Each row is a point. The points of each table are mixes of a few directions, plus a little noise. How many directions does each table use, and how many do they share? Where both have some left over, give the other angles between the two spaces (their principal angles), to ten degrees, smallest first.

First, 7 rows:
[[ 0.19  0.44  0.24]
 [ 0.13  0.12 -0.23]
 [-0.37 -0.52  0.32]
 [-0.19 -0.47 -0.30]
 [-0.28 -0.60 -0.25]
 [ 0.21  0.60  0.53]
 [ 0.32  0.40 -0.30]]
Second, 7 rows:
[[ 0.27  0.25 -0.19]
 [-0.17 -0.33  1.04]
 [ 0.14  0.24 -0.66]
 [-0.39 -0.28 -0.17]
 [ 0.21  0.11  0.31]
 [-0.22 -0.07 -0.54]
 [ 0.15  0.08  0.21]]
Directions: first 2, second 2, shared 1; angles 30

First, 7 rows:
[[ 0.39 -0.26  0.30 -0.15 -0.03  0.26 -0.12  0.02]
 [ 0.07 -0.66  0.35 -0.44 -0.27  0.48  0.36  0.68]
 [ 0.27 -0.73  0.23  0.04  0.04  0.25  0.13  0.47]
 [-0.86  0.07 -1.05  0.18  0.33 -0.24 -0.05 -0.47]
 [-0.03  0.42  0.07  0.10 -0.07 -0.22  0.01 -0.06]
 [ 0.12  0.57  0.16  0.48  0.02 -0.51  0.00 -0.01]
 [ 0.05  0.59 -0.05 -0.20 -0.02  0.01 -0.34 -0.63]]
Second (8 x 8):
[[-0.52 -0.05 -0.02 -0.15  0.11 -0.30 -0.01 -0.48]
 [ 0.55 -0.05  0.14  0.05 -0.28  0.28 -0.02  0.26]
 [-0.11  0.68 -0.20 -0.02  0.30 -0.53  0.47 -0.11]
 [ 0.09  0.26 -0.13  0.08  0.15 -0.08  0.17  0.17]
 [-0.05  0.29  0.01 -0.13 -0.02 -0.34  0.25 -0.27]
 [ 0.68  0.11  0.38 -0.19 -0.58 -0.01  0.17 -0.19]
 [-0.30  0.01 -0.13  0.04  0.22 -0.08 -0.01  0.01]
 [-0.32 -1.29 -0.06  0.31  0.13  1.05 -1.01  0.61]]
Directions: first 4, second 3, shared 0; angles 30, 40, 60

First (11 x 11):
[[ 0.33  0.45  0.23  0.02  0.37  0.14 -0.04 -0.19 -0.18  0.26  0.36]
 [ 0.19 -0.23 -0.12 -0.08 -0.71 -0.62 -0.42 -0.24  0.49  0.12  0.21]
 [ 0.04  0.60 -0.19  0.24 -0.27 -0.60  0.23  0.58  0.09 -0.47 -0.33]
 [-1.00 -1.32 -0.22 -0.11  0.28  0.13  0.07 -0.66  0.38 -0.36  0.77]
 [-0.36  0.52 -0.41  0.17  0.30  0.08  0.33  0.56 -0.46 -0.61 -0.08]
 [ 0.08  0.04 -0.69 -0.31 -0.23  0.19 -0.10 -0.04 -0.29  0.09  0.57]
 [ 0.13 -0.42  0.33 -0.03 -0.49 -0.24 -0.29 -0.08  0.43  0.24 -0.55]
 [ 0.25  0.07  0.66  0.02  0.71  0.68  0.20 -0.19 -0.31  0.48 -0.28]
 [-0.02 -0.30  0.31  0.07  0.19  0.11  0.50  0.02  0.22  0.07 -0.31]
 [ 0.03  0.39  0.18  0.06  0.20  0.26 -0.33  0.21 -0.42  0.01 -0.46]
 [ 0.28  0.19 -0.11 -0.07 -0.29 -0.17 -0.16  0.02  0.03  0.14  0.09]]
Second, 10 rows:
[[-0.53 -0.02  0.63  0.47  0.27  0.21 -0.06  0.11  0.53  0.09  0.28]
 [-0.16  0.01  0.02  0.04  0.16  0.35  0.32 -0.10  0.01  0.18 -0.29]
 [ 0.69  0.02 -0.62 -0.60 -0.51 -0.50 -0.19 -0.17 -0.40 -0.54 -0.02]
 [-0.11  0.08 -0.02  0.13 -0.20  0.13  0.06  0.04 -0.04 -0.20  0.05]
 [ 0.30  0.12 -0.74 -0.29 -0.49  0.17  0.37 -0.13 -0.73 -0.13 -0.41]
 [-0.20 -0.11  0.27  0.65  0.18 -0.44 -0.68  0.64 -0.10  0.55  0.48]
 [ 0.34  0.04 -0.63 -0.39 -0.25  0.12  0.36 -0.18 -0.62  0.04 -0.45]
 [ 0.54 -0.10 -0.15 -0.73  0.32 -0.26  0.08 -0.38  0.16  0.05 -0.25]
 [-0.64 -0.02  0.83  0.72  0.27  0.02 -0.39  0.30  0.69  0.08  0.56]
 [-0.23  0.00  0.40  0.02  0.24  0.23  0.18 -0.19  0.52 -0.09  0.04]]
Directions: first 6, second 4, shared 0; angles 30, 30, 60, 70

First, 9 rows:
[[ 0.42 -0.30  0.04 -0.09  0.01  0.50  0.33  0.24  0.09  0.53 -0.04 -0.31
  -0.13 -0.05 -0.33  0.14 -0.17 -0.05]
 [ 0.69 -0.47  0.06 -0.17 -0.01  0.80  0.52  0.42  0.14  0.86 -0.07 -0.52
  -0.21 -0.08 -0.53  0.24 -0.26 -0.05]
 [-0.86  0.60 -0.08  0.21  0.00 -1.01 -0.66 -0.49 -0.19 -1.09  0.08  0.64
   0.27  0.08  0.66 -0.28  0.33  0.09]
 [-0.17  0.12 -0.01  0.05  0.00 -0.20 -0.13 -0.11 -0.05 -0.22  0.02  0.13
   0.05  0.00  0.13 -0.05  0.07  0.02]
 [-0.83  0.57 -0.07  0.21  0.00 -0.94 -0.62 -0.49 -0.17 -1.03  0.08  0.62
   0.27  0.10  0.64 -0.29  0.33  0.07]
 [ 0.93 -0.65  0.09 -0.24  0.00  1.08  0.71  0.55  0.19  1.17 -0.09 -0.71
  -0.27 -0.10 -0.73  0.31 -0.37 -0.08]
 [ 0.09 -0.05  0.01 -0.03  0.00  0.10  0.05  0.07  0.02  0.10 -0.02 -0.07
  -0.02  0.00 -0.05  0.02 -0.03  0.00]
 [-0.06  0.03  0.00  0.03  0.00 -0.07 -0.06 -0.04 -0.02 -0.10  0.01  0.06
   0.02  0.00  0.05 -0.02  0.03  0.00]
 [-0.21  0.14 -0.01  0.04  0.00 -0.23 -0.15 -0.11 -0.05 -0.26  0.02  0.15
   0.05  0.02  0.16 -0.07  0.07  0.02]]
Second:
[[ 0.07 -0.05  0.00 -0.02  0.00  0.09  0.05  0.04  0.00  0.09 -0.01 -0.04
  -0.02 -0.01 -0.05  0.02 -0.02  0.00]
 [-0.62  0.43 -0.07  0.16 -0.01 -0.71 -0.46 -0.36 -0.11 -0.75  0.07  0.46
   0.20  0.07  0.47 -0.20  0.24  0.05]
 [-0.63  0.45 -0.06  0.17  0.00 -0.74 -0.51 -0.38 -0.13 -0.82  0.07  0.49
   0.20  0.08  0.50 -0.23  0.23  0.07]
 [ 0.29 -0.20  0.04 -0.08  0.01  0.33  0.22  0.17  0.06  0.37 -0.03 -0.23
  -0.10 -0.03 -0.23  0.09 -0.12 -0.01]
 [-0.51  0.35 -0.05  0.12  0.00 -0.58 -0.39 -0.28 -0.09 -0.64  0.05  0.38
   0.15  0.06  0.38 -0.17  0.19  0.04]
 [ 1.09 -0.74  0.11 -0.28  0.00  1.24  0.83  0.64  0.22  1.35 -0.09 -0.80
  -0.33 -0.12 -0.84  0.36 -0.41 -0.10]
 [-0.60  0.41 -0.06  0.16  0.00 -0.69 -0.45 -0.34 -0.12 -0.74  0.06  0.46
   0.18  0.06  0.47 -0.19  0.22  0.04]
 [ 0.01 -0.01  0.01  0.00  0.00  0.01 -0.01  0.01 -0.01  0.00  0.00 -0.01
   0.00  0.00 -0.02  0.02  0.00  0.00]
 [ 0.05 -0.03  0.00 -0.01  0.00  0.06  0.04  0.04  0.00  0.05 -0.01 -0.04
  -0.01 -0.01 -0.03  0.01 -0.03 -0.01]
 [ 0.86 -0.59  0.09 -0.23  0.01  0.98  0.66  0.51  0.17  1.07 -0.09 -0.65
  -0.26 -0.09 -0.67  0.28 -0.34 -0.07]]
Directions: first 1, second 1, shared 1
